Rows are points. Examples show where two turns around zero, p and q, send a point. Where does a point land after both, in the order given? Backwards means that the second turn is done in reverse. Each puzzle has new turns, and all numbers are rounded.

Turn p:
[-16  28] => [ 2 32]
[ 38 -32] => [ 14 -48]
[-22   4] => [-16  15]
Turn q:
[-36  47] => [53 27]
[ -8 -20] => [-18  12]
[ 23 -12] => [-16 -20]
[ 22 -14] => [-18 -19]
Where do these land?
q, then p: [ -7 -25] => [-13  22]
p, then q: [41 21] => [-13 -44]
q, then p: [-34   4] => [26 22]

Turn p:
[-11 -42 -19 -11] => [ -9 -44  16  12]
[ 11  14   1 -41] => [ -9   6 -29  32]
[ -4   6 -11   7] => [13 -3 -2 -6]
[-13   8  15  24] => [ 10  19  20 -14]
[17 14 14 21] => [ -5  22  -5 -24]
Turn q:
[  2 -13 -26 -10] => [  5 -11  -5  28]
[35  2 -3  2] => [  8  20 -27   6]
[ 11 -10 -44  16] => [ -1 -26 -34  24]
[-25  16  12  -3] => [  5 -10  23 -20]
[-33  22  25  -4] => [  4  -7  34 -32]
[ 6 -9 36  7] => [-21  27   7 -16]
[ 4 -8  1 -9] => [ 0  7  4 10]
Where do these land?
p, then q: [-48  17  19  -3] => [ -1  27 -23 -41]
p, then q: [ 23  15 -23  -9] => [  9 -18 -15  27]
p, then q: [ -4   1 -20 -11] => [-11   0 -16  13]
q, then p: [-1  0 22  8] => [ 7 10 -2 20]
q, then p: [ -2 -32 -11  11] => [20 -8 27 -8]
p, then q: [10  8 14 32] => [29 11 20 -1]
q, then p: [ 22  -9  -1 -27] => [ 10  19 -11 -27]

Turn p:
[ 11 -12  -9  -1  15  -9  36  -4] => [ -3 -11   0  -1 -11 -12  11 -38]
[-23   3 -17 -28  23   8  17 -25] => [ -9  41 -11  -6  -4   7  11 -32]
[-10 -18  15 -12 -10   0 -14  -1] => [ -4   8   5 -14  -5  -1 -25  10]
[  3  14  14  17 -15   8  -9  30] => [ 14 -23  -5  -1  -5   7   6  33]
[-10 -15 -10   3  10 -15  -1  -4] => [ 13   7   9   3   3  -4 -11 -17]
[  0  26   5  25   0  27  -3 -18] => [-16  -3  -5  25   1  34  15  12]
[  8  -1 -13  -1  22  -4  12  -1] => [  3  -1   4  -2   7  -2  15 -24]
[ 10  -1  14  -5   0 -12 -17   0] => [ -4  -7   0  -8  18  -4 -14   8]
[ 10 -10  -7  -5 -23   5 -14  19] => [  3  -2  15  -6  -6 -19   1  26]
[  1  13   7   7 -22  -9  -9   3] => [  1  -8 -12  12   3  -7  -9  21]
Turn q:
[ 12  -8  19 -48   6   0  -9  33] => [-52 -16 -15   7   7  18 -21   2]
[ 4 10  1 27  1 -3  4 10] => [  8  -2  -5   1  -6  -6  25 -14]
[ 23 -10  18 -38  -9 -18  22  20] => [-56  -5   3 -11   4 -13 -13  -4]
[ 15  14 -10  -6 -16  -6   0   3] => [ -4 -21   8   0   9 -16   1  -1]
[ -7   3  22  -2   8  -7   0 -16] => [  1  20   2   6   3   1 -14 -17]
[  5   9 -16   7  12   8  14   7] => [  8 -13  -8 -12 -19  -4   5  -1]
[-14 -10   0  15  -1  16 -24 -12] => [23 10  4  9  9 23  6  9]
[-12   8 -12  -1   0 -16  -2  -7] => [ 10   2  -4  12  -2 -18  -7   7]
[-19   5  -4  15  -9  16   7 -10] => [ 26   9  -7 -14   9   0   5   3]
[  0  -2  -7  20   7  10  -7 -28] => [30  8 18  0 -8  9  1 -1]
[ -8 -17 -12  11   1   0  -6   0] => [ 7  8  2  5 -6  5 11 18]
Where do these land?
p, then q: [ 12  15  -3  -8  14  20 -20  -6] => [  0   2 -28 -16 -13   7 -11 -10]
p, then q: [ -6  17 -10   7   8  -6   4 -16] => [ 23  -1   3  -6 -14  -3   6  -5]
q, then p: [-31   0  12  -3  -1  -7  17  19] => [ 18  21  -9  14  10 -12  21  -6]
q, then p: [-21  -6 -16  -1  16  15 -21 -12] => [ -2 -16  21  -1   3  -1  22  25]
q, then p: [-13  -4  14  15  -2 -14   8  23] => [  9   9 -17  20  -7  -4  15 -16]
p, then q: [ 17 -15  12  -7   1 -28  15  -6] => [  2  19  17  25  -3  -2 -14  17]
p, then q backwards: [ 13  11 -18   1  -2   6 -18   5] => [ -2 -13  -6  10 -24  -8  -9   0]
p, then q: [  4 -11  12  19   8   0  22  12] => [ -6  12  25 -12  10  10   1  15]
q, then p: [ 16  -7  -2 -18 -27  -8  21   2] => [ 18  11 -16 -24   4   0 -21 -11]
p, then q: [  8   1   0  -6 -16  21 -28 -20] => [  3   4 -40   8   7   7   7 -11]

Turn p:
[-45  11 -25   2  -3  -6  11   4   1   8 -10] => [ 23  -7  33  -3 -20  -1  -2  -9 -23 -16  13]
[17 13  6 12  2 11 12 -5  8  9 10] => [-20   2  -3   7  -1  14   1 -15   3  15   6]
[ 19  12 -46   2  -5  -7   3 -15   6  12   7] => [  3 -13   3  -8   6  27  13 -35  14 -24   5]
[  0  -5   0   0  -7  -1 -15  40  -5   6 -16] => [  5 -24  14  23  10 -22   2  12   2  -1 -12]
[ 11   7   0   3  -1   9  -2 -12 -25   1   7] => [ -9  11 -13   1   5  -4  24  -7  -3  -2   6]
[  4  14  10  -8  -7   7  -5 -14  -1   3  -7] => [ 5 16  2 -3  9 -1  7 -9  1 15 -3]
[-18   8   9   5   1 -11  -1 -14   4 -21   5] => [ 20  14 -12  -3 -13   3 -10   6  -5   5  14]
[ 14  -1  13 -15   5   2   7  21  -5   5   7] => [-14 -13 -10   4   3  -8   1   1  -9  11 -21]
[ 14 -20  12   2   5  -7   7  25   0   4 -17] => [-13 -19   6   7  -7  -9   0  21  14   7 -19]
[-15 -12  -1   1  -5 -11  -3  -2   7   9   3] => [  3   6   9   0  -8  -5 -15   0   2 -14  -3]
[-16 -28  14  -9  -5   8 -11  -3   0 -36  -8] => [ 12   5  -9 -21  10 -21 -14  36   0   3  12]
[ 12 -26  -2   4  -4   7 -13  -5   8 -10  10] => [-11   1 -12  -7  17  -2 -14  11  16 -12   7]
[ 8 12 -7  3 -6 -8  8 -3  5 11  3] => [ -1  -3   2   3  -7   8   2 -20   7   1  -3]
[ -6  15  15  -1  31   5   2 -17  -3   0   7] => [ -3  22  -8   3  -6  23   6   8 -22  10  -2]
Turn q:
[  5 -19  -5   3  -1  -8 -11   4  18  21 -16] => [ 20   1 -22  11  -9 -16   5  -4  12  12  -2]
[  4   3   2 -13   0   3   2 -22 -11  -9 -11] => [  5 -11   6  -1  14   3 -15  -6 -10  -7 -15]
[-15   2   3   3 -21  29  13  -3  -4  -7  19] => [-10  19   7  -7   4  -1   0  24 -30  -9   5]
[-15  -5  14 -29  10   7   5  -2  10 -13  13] => [-6 19 -7 -9 32 12  9 -7 -3 -8 -3]
[-13   2  25  -3   7   7   4  -3  -3   6  -1] => [-10   9 -11  -4   4  -2  -5 -16 -11 -14   7]
[  3 -10  -2  19  -7 -18 -19   5   3  -2   1] => [  0 -15  -9   9 -10  -8   7  14  20  -5   4]
[ -8  14   6 -14  -8   5   8  10   0 -13  -8] => [ -4   2   6 -23   2   2  11  -6 -10  -5 -11]
[ -7   8  -1   5   1  42  -4   6 -16 -14   9] => [-13  10  22 -19  14 -17 -12  13 -16  -1  17]
[ -4  19   6 -23   1  -1  -6  -8   4   7   9] => [ -6  -4 -14 -14  12  20  -4  -5  -9   9  -1]
[ 14 -14 -16   9   2 -18  -1   9 -23  17  -8] => [ 19  -4   7   6 -26   2 -18   0  24   0   2]
[  1   3 -21  19  11 -23   4  -2  11   3  -6] => [ -9  -7   4  22 -17   0   5  -3  18  17 -12]
[ 35  -2 -11  23   5 -25   4   6  12   4  -2] => [ 13 -21  11  28 -21   5  16  -5  16  13   9]
Where do these land?
p, then q backwards: [  6  15 -10  -7  -6   1  11  14  -8   0   7] => [ 11  14  12   2   2  -3  -2  -5  12   0 -15]
p, then q backwards: [-5  4 38  1 26 -8  2  0  4 -6 -9] => [-11   0 -33   4 -19   0   9  -8  10  19  13]
q, then p: [ 48  14 -13   7  -7  -8   4  -3  -3  -8  -8] => [-41  11  -5  -3   1 -20  -7  12  23   4  -8]
p, then q backwards: [ 14   5 -10   9   5 -12   9  -6  -5  -3  11] => [ -1   5  14   0   0 -22  -1   5   4   9   3]
p, then q backwards: [ -2 -36  35  -3 -12  -9   0   2 -10  -3   6] => [-38 -13 -15  19  -8  10 -18   2  -6   6 -11]
p, then q: [ 10   7  -2  -8   7   0 -15  -2  -6  18   6] => [-12  -4  13   6   0 -12  -7 -14  -5   1 -10]
q, then p: [-12  19  -2  12  -7  -4  -1   0  -6   1  -2] => [ 10   1  11  -5  -1 -21  -5   1  -5  -6   1]
q, then p: [ -7  -6 -11  -1   0  22   3 -17 -12  -6  -5] => [ 13   6  -5  21   2  -2  11  15  -1   1 -13]
q, then p: [-16 -40   6   8 -11  27  -1   3  16   7   4] => [ 18 -26 -21  24 -20  17  15 -16  -1  -1  -1]
q, then p: [ -7  -4 -16  -3  -3  11 -16   4  -3 -10   9] => [  3 -12   3  12   1   3 -10   5 -11   2 -19]
p, then q: [-15  16  -2 -17  -7 -10   0   1  24   5   4] => [ 15 -26  -7   1  10  -6 -18  -3  -5  -1   8]
q, then p backwards: [-16   5 -13   1  15  -7   3   4   9   7 -23] => [ 15   4  20  -9 -16  -9  11  -2  -1  15   1]

Turn p:
[-29 -26  -7  23 -30 -10   9 -19   3 -31  -3  24   4  -5] => [-18  15 -21  -8 -26 -14  -2  32 -35 -14  14  -9   8  20]
[ 17  14  25 -13   2  -4 -30 -14  -6   9   9  11   5   0] => [ 31   2   6  16  -9  -9 -10 -15   3  25 -14 -10  -3   5]
[ 20 -20 -19   0  10  15 -25  16   9   4 -10 -30   5  13] => [ 16 -23  -1 -11  26  -9 -15 -14  10 -14  14  18  23 -15]
[-17 -16 -15   2  13   5  22 -12  -6  11  22  10  21  28] => [ -3 -12   0  24  -2   0  21  -6 -24 -23  27   0 -22  -4]
[-28   5  18  -7  16  -7  -3  15  -3 -14  29 -13  16 -18] => [ -4  19 -19  31  20  18   5  -8   8 -10  -7 -16   6  23]
[ 19  30  32  12  10  19 -19   2  -8 -11 -24 -17 -15   8] => [  6   7  -5  -9  21 -17 -29   1  30  32  -9 -12 -12 -21]
[ -2 -24 -13  23 -21  -3   3   5  34  -9   6  24  -3  22] => [-13 -10 -19   3 -37  -6   0  14 -15  -9  26   8  24 -18]
[ 26 -17  11 -34 -26  -8  26  18   6  13 -30   2 -12 -14] => [ 13 -26  23 -31 -19  22  10  30  23  -8 -24  -4   8   0]
[-12 -13 -19  13  15  -8  23 -21   3  -4  27 -22   4 -18] => [-23   7  -5   5   7  19 -11 -18 -25 -35  -4   7 -13  11]
[ -9  27  -2  -7 -20  16 -22   1  -2  -7  26 -26   3 -10] => [-15  -8  -1  22  21   1 -21  -8   6  24  -2   9  11  31]
[ 28   9  -4   4  15  14  -8   1  -8  -7 -12  28  -9   5] => [ 21  17   6 -14 -11  -4  -4  -1  11  18  18  13 -12 -16]
[-27   4  15 -27  15 -17  -7  -5 -28  14  10  14 -35  -2] => [ 11   2 -24  -7  -1   5  39 -18  -1  21 -26  -8 -24  20]
[ -2  13   5  -2  11  10  14  -7   0  29 -15   3   9 -24] => [ -3  12  27   7   1  -9   8   3  13 -11 -25  11 -16  -3]
[  8  -9 -23  27 -26 -19   5  32 -17   8 -11  -2 -14  29] => [-27 -21   7 -36  -9 -11  17 -11   5   4  32 -17  21 -10]
[  9  22  -3 -13  16  -3  12 -12  23  -6 -23  -7  22 -14] => [  6  18  26   9  17  15 -10  18  -9  -3 -20   9   3 -22]
Turn q:
[ -6  -5  -8   1  15 -17  30 -15  11  27  18  -1 -17   4] => [ 10  27 -17  28   0   4  12 -18  10   2 -11  -7  23  -9]
[ 13   1 -11  -4 -15  -1  -7 -10  22  20   5 -28  12 -10] => [  2 -14   0  10 -32   4  -3 -17 -15  19   1   5   7 -17]
[-21  30 -10  31  -6  -5   1  -7   3   3  -3   8 -13  -6] => [ 10 -29  -8  26  17   0   5  16   8  -3 -21  -4   8   1]
[ 14 -16   5 -11  11  18   5   1  -7  33 -10  27  -3  30] => [ 13  43  22  14   2 -12 -25  -1   3  -6   6 -14 -15  -5]
[  7 -36  -6 -28  10  21 -37 -11  -6 -14  22 -11  -2  14] => [ 22  17   7 -31 -18 -21   6 -13  -2  27  30   9 -13  25]
[-21  -4 -20  -8 -23  13  -1  16  23   0  -8 -26  -5  13] => [ -4  -6 -16  17 -40   5   3  27  -2  11  11   4  -9   6]
[ -3  27  10  -6   8 -18  -5  -4   1   5 -12 -10 -34   8] => [ 20   2  -4   3   9   7  -7  22  14  -3  -4  24  28 -13]
[ 23  19 -19 -15   4 -13  28 -21  38 -26  27  13   4 -10] => [-16  -1   6  22   6  18  39 -37  18   8  -6  37 -10 -10]
[ -2   8   0  26  15  -3   3  -4 -24 -21 -15 -13  48 -15] => [-23 -33   4  -6  25   3   2 -11 -39 -19  15 -12   8  13]
[ -6 -14  11  25   0   5  11  36   3  12 -41   2 -14 -17] => [-22   5 -10   1 -13  -8 -30  25  -9 -32 -33  -7   5   8]
[ -7 -18   2  -9  25  11  -3  41 -19   5  21  28   6  -7] => [  5  28 -23 -22  17   9 -16 -11  -2  -8  -8 -16 -34  22]
[ 12  -6  17  16 -15  -8 -26   7 -36 -24   0  10  11  22] => [-14  -7  17 -32  33 -17  -8  22  -6  20  12 -13  -7   1]
[-11   0  -4   2  -3 -27  -4 -23  13 -16  -9  -6  37 -16] => [-26 -36   0   5   0   5   2 -26   6   0  22  -1  18   5]
[ -2  13  40  -6  -6  29   5   7  -5   2  26   4 -17  -9] => [ 25  10  18 -27  -4  27  16  11   6  -4 -26 -13  -8  -2]
[ 10   2  -7 -13 -19  -6   1 -13 -18  -6 -20   3 -12   0] => [ -2  -4   4  -6   1 -23   4  11   9 -11  13   8   0 -25]
Where do these land?
q, then p: [ -9 -14  14   4  -9   1  19   6  -1  30 -27 -35 -11  21] => [-19   7  23  11  19  -8 -10   2  20   8  17 -20  31  27]
q, then p: [ 18  22 -13  10  11 -29   0  -2  31 -28  29  -9  -3  10] => [  0  12  14  15 -23 -24  33   3  -1 -21   4  19 -30 -18]
q, then p: [ -4  19   9   5 -27  10  21  -2  25  27 -13 -12  -4 -13] => [-15   5   3 -15  -4 -23 -25  29  20 -16   1  -2  16  16]
p, then q backwards: [-18  12  24  14 -17  15  24 -16   2  10   0  -5 -27  20] => [ -1  -8 -24  15 -44  -3  -1  26   7  -9  -3  11   9  -6]
p, then q: [ -9 -25 -23  -6   0  25 -22  -8   1  11  12   6  17   3] => [-20  14   7  -2  37 -17   8 -12  10  20  -2  -4  -6   1]
p, then q: [  0  20 -12 -18  -8  -8  22   6  10   3 -13   6  -7  20] => [  2  15  -8  -8 -16  10  -3  -2  -4 -25 -16 -25  -7   0]
q, then p: [ 29  -9 -20  12  12   0 -20   2 -22  -9  -2  23  -2 -19] => [ 25  14 -10 -24  -2   8  18 -15 -27  10 -20  -8  -6  -8]
p, then q: [ 28   0   4 -15  19 -12 -10   3 -31 -13  32  14  33 -17] => [ 23   4  49   0   9   6  20   7 -25  28  -7  13   7 -11]
p, then q: [-23  13  -9  -3 -13  -3  18  13  -1   5   8  -8 -23   8] => [  4  13 -16  20 -14   2   7   6   9 -16   6 -22  -1  15]
p, then q: [-28  -1  -1   6   4  26   6   1 -12  -2 -25 -24   5 -15] => [ -7  13 -20   5  20  14 -12   7  13  -8   6  26   9  26]
q, then p: [  5  35  -1  11  17 -16  -6 -10   9   4   2   8   6  22] => [ 13  20  -3  14  -8 -20  -5 -19  16 -17   9   5 -13 -18]
p, then q: [  8  15  16 -18  -7  15   9  -3  19 -14 -13 -10 -16  18] => [  6   7 -17  -4 -22  -9 -29  -6  -7  -7 -20  -1 -14  10]
q, then p: [ 36 -28 -11   6  11  -7 -13  -1 -25 -19  22  13  19 -19] => [ 17  -2  -2  -8   8  11  25 -14 -37   9 -33  -5 -31   4]
q, then p: [  3 -28  -5  14  -5  -9 -29  15 -14 -28   6  31  40  -9] => [ 12 -28 -41   0  17   0  29 -22 -29   2 -26   1 -11  -3]
q, then p: [  4 -17 -14 -12  -4 -28 -40 -25 -19 -19   8  14  15 -21] => [ 27 -16 -10  11 -17  20  10 -22 -43 -18 -25   7   0   3]
p, then q: [-18  -4  31  -5   0  19  -6  28   3  30 -14 -16 -27  -6] => [-34   6 -10  34 -26  -4 -12  -9  17 -10   0  22  12  15]
q, then p backwards: [-22  -9  11  -5  15   0  29  -6  24  12 -14   5 -14  -2] => [ -6  -9  15   6   2  -6   4  22  16   4  18   8  17 -32]
